Each row of a before or after table is a point. The points were changed in one or more steps. Then noise was added and the rows were shuffled. The steps act on how far a point lies along the listed directions, d1 being the first. What was done? A step turns or swaps two directions, mirrors them in a line or flattens them onto one, adds a multiple of one to another, or multiplies one. Angles are multiples of 10 degrees, from the lower direction toward the higher: turns from -170 to 170, lines from 10 to 170 but not 90. Use the fewest steps. Two steps may share a direction if one is a turn and the other turns, adds or multiplies; they go together, in the order done. Otherwise the lowest direction goes first.

Directions:
(1): [-12  -2 -59]
(2): [-59  -9  12]
(3): [-9 60  0]
Before, 8 rows:
[[ 23 -20  -7]
 [ 27 -18   3]
 [ -6  21 -17]
 [ 25  58  16]
 [-39 -11   8]
 [  7   8 -14]
 [ -8 -27  21]
 [-35 -16  30]]
After, 8 rows:
[[ 40  32  35]
 [-26   8  23]
 [  8  30  34]
 [ 10 -59  45]
 [ 32  23  -8]
 [  2 -20 -35]
 [-11 -12 -23]
 [-31  11  -1]]
Steps: multiply d1 by 2; turn d2 and d3 by 160 degrees

Directions:
(1): [ 33  -8  34  11 -60  23  -1 -22]
(2): [-27  -6 -50 -14 -22  49 -25 -10]
(3): [ 46  29 -16  32  30  12 -40 -16]
(4): [  2   1 -16   8  18  13  56 -56]
(5): [ 20 -57   8   9  30  39   9  27]
(6): [-42  18  52   6  24  33 -17 -17]
Before, 14 rows:
[[  6  19   9   9   1  11 -16 -23]
 [ 19   5  22  12   0 -26   3  28]
 [-15  -3  -3  11  18  28   0 -20]
 [ -5   1   1  -3   8   7 -15 -14]
 [-11   9  -6   7  11  14  -6  -7]
 [ 24 -17  -2   5   7 -16  10  27]
 [-16  25   1  -2   2 -10  -6 -12]
 [ 10 -21  21  -1 -13   7   7   9]
 [-11   6  16   9   4  15  13 -14]
 [  3  13  12   8  16   7   4 -18]
 [ -3 -17  60  -1   3   5  -3  33]
 [ 10  -7  12   8   2 -27  12  14]
 [ -7  -6 -10  -6 -10  24   3 -20]
 [ 11 -31  34  -1   4 -11  16  20]]
After (14 x 8):
[[ 23  -5   2  16  -5  -6   2   0]
 [-16  13  18  -7  -6  -2   6  -9]
 [  9 -15  17   1  -5   3  23  -8]
 [-36   6  23  -7 -15  -2  22  -6]
 [-11   6  21  -3  -4  -1  -9  -3]
 [-43   6   4  -6  -1   1  16 -17]
 [-16  -6   7 -12   3   0  -5  -6]
 [-25   5   0  -3   2   4   1   1]
 [-17   5  -3 -11  -2  -5   6 -11]
 [ 34  -7  13  21  -2   8   2  12]
 [ 47  -1 -20  23  12   5   3  -6]
 [ 12 -25  21   2  -6   4  32 -13]
 [-24 -43  56 -15 -10  22  50   9]
 [-25   5  12 -11 -10  -6 -16  16]]
Steps: flatten d1 and d2 onto the line at 140 degrees; add -1.5 times d6 to d3; turn d4 and d5 by -70 degrees

Directions:
(1): [ 14   3 -25   5 -60  -5   6   9 -43  35   9  16]
(2): [ 28 -45  24  26 -14 -19  40  25  16 -23  17   7]
Before, 10 rows:
[[  9 -20  10   8  20   3  14   6  11 -18   8  -1]
 [ -7 -14  23   7   9 -23  -1   9  11 -16  11   2]
 [-22  26 -11  -5  13  13 -16  -2  11  11   6   1]
 [-34  37 -15  -7  28  27 -48 -32  -6  12  -4 -21]
 [  7 -10 -14 -11 -46 -18   5  -3 -37  28  11  21]
 [ 24  -6 -12  -1 -20 -15  17  -1 -10   5   1  11]
 [-30  34 -29 -32  19  23 -40 -22 -20  17 -21  -6]
 [-21   2  19 -12  48   8 -10  -4  30 -20 -14 -14]
 [ 17 -39  18   8  15 -18  27  27  33 -42   9   2]
 [-41  40   0 -20  51  13 -21 -22  20 -24 -20 -13]]
After:
[[  3   4 -13  10 -26   1   8  14  -8  19  20  18]
 [-24  16   9 -10  10 -12 -27  -8  -3   2   0  -2]
 [ 24 -28 -17  14 -58  -9  25  25 -36  17  12  19]
 [-10  17  -7  -9  22  17 -16 -10  -6   5  -2  -5]
 [ 16 -13 -15  30 -59   0   5  10 -37  27  24   3]
 [ 16  -6   4  -6  20 -10  13  -7  21 -19  -7  -1]
 [-17  24 -23 -19 -23   9 -19  -2 -33  37 -12   6]
 [ -5  30 -36  -1 -58  -2   1   6 -49  29   1  14]
 [ 10 -42  32  -2  19 -26  23   1  25 -27  10   6]
 [-27  32 -20 -33  37  11 -36 -12  11  -7 -17 -10]]
Steps: turn d1 and d2 by 120 degrees

Directions:
(1): [  9  28 -26 -24 -45  24   6  20 -22 -34   9   0  26  25  24  10 -16  43
  15  34]
(2): [-18  42  42  33 -17  12  11 -14 -21  24  -7  43  12  36 -36   3 -22 -10
  24  -6]
(3): [-26  -4  13  -5  -6  48 -32  12  14  -9 -25  16  37 -39  33  21 -23 -13
   1 -44]
(4): [ 27 -24   6  19 -27 -15 -32  -2  15  25  42 -19   6 -11  14 -17 -36 -14
  60   7]
Before, 9 rows:
[[-18 -23  27   6 -10  14 -30  -5  14   5  -8  12  31 -38  26   5 -24 -19
   16 -34]
 [-23  24  32   7 -27  33 -14  -2 -11 -10 -16  42  23   6   0  21 -30  -1
   13 -28]
 [ 24 -17 -17 -11 -25  -1 -28  11  11   0  24 -30   9 -14  29 -11  -4  16
   51  10]
 [  6  -4   9  -4   1 -13   8 -14   2   5  -1 -15  -8 -10 -15  -1   6 -13
  -14  -1]
 [ 17   4 -32  -8  -8 -18  25  10   3 -17  22 -19 -13   9   8 -11   5  21
   -2  37]
 [ 15 -30 -10  -6 -14  -4 -21  15  17 -14  18 -28  19 -32  23   5  -4   5
   10   2]
 [-22   3  28  17  -1  23 -23  -4   5  17 -13  22  21 -13   2  15 -23 -18
   14 -30]
 [  5 -15   7  -1  -8 -12 -17  -8  13   9  23 -10  -3 -20   2   5  -7  -4
   33   3]
 [  4  11 -21 -13  -5  -3  15   6  -6 -20   2  -8  -7  18   6 -15  11  35
  -22  27]]
After:
[[ -5  13  22  26  20 -26  18 -21 -11  31  -1  15 -23  30 -45  -5  11 -12
   -2   6]
 [ -2  -9  12   7  20 -44  27 -23  -8  10   0   2 -25  12 -29 -15  28  -4
  -19  11]
 [  6   7 -24 -20 -35  25 -13  20   0 -29   9 -10  24   0  40  -6 -18  39
    6  20]
 [  1   7 -35 -40 -15  24  -3  23  -5 -36 -13 -15  15  -5  32   9  23  41
    1  10]
 [  0 -14  18   1   7  -7  -4 -15  12  12  -6 -13  -4 -26 -10   0   1 -26
  -14 -20]
 [  4  42  19  15 -32 -13  25 -15 -34  -3  11  32 -11  60 -37   0 -12  20
   19  26]
 [ -1   5 -33 -23 -28  33  -3  28  10 -38   4  -9  29 -21  49  11 -20  25
    3  10]
 [-14  -4   6 -13  13  -1   0  -6   8  -5  -7   1  -5 -21  -4  17  15   0
   -5  -9]
 [ 10 -19 -26 -23   0  -9   4  15   5 -32   5 -29   6 -18  13   8  23  22
  -24  16]]
Steps: multiply d1 by 2; multiply d2 by 1.3; turn d3 and d4 by -160 degrees; multiply d4 by 0.4
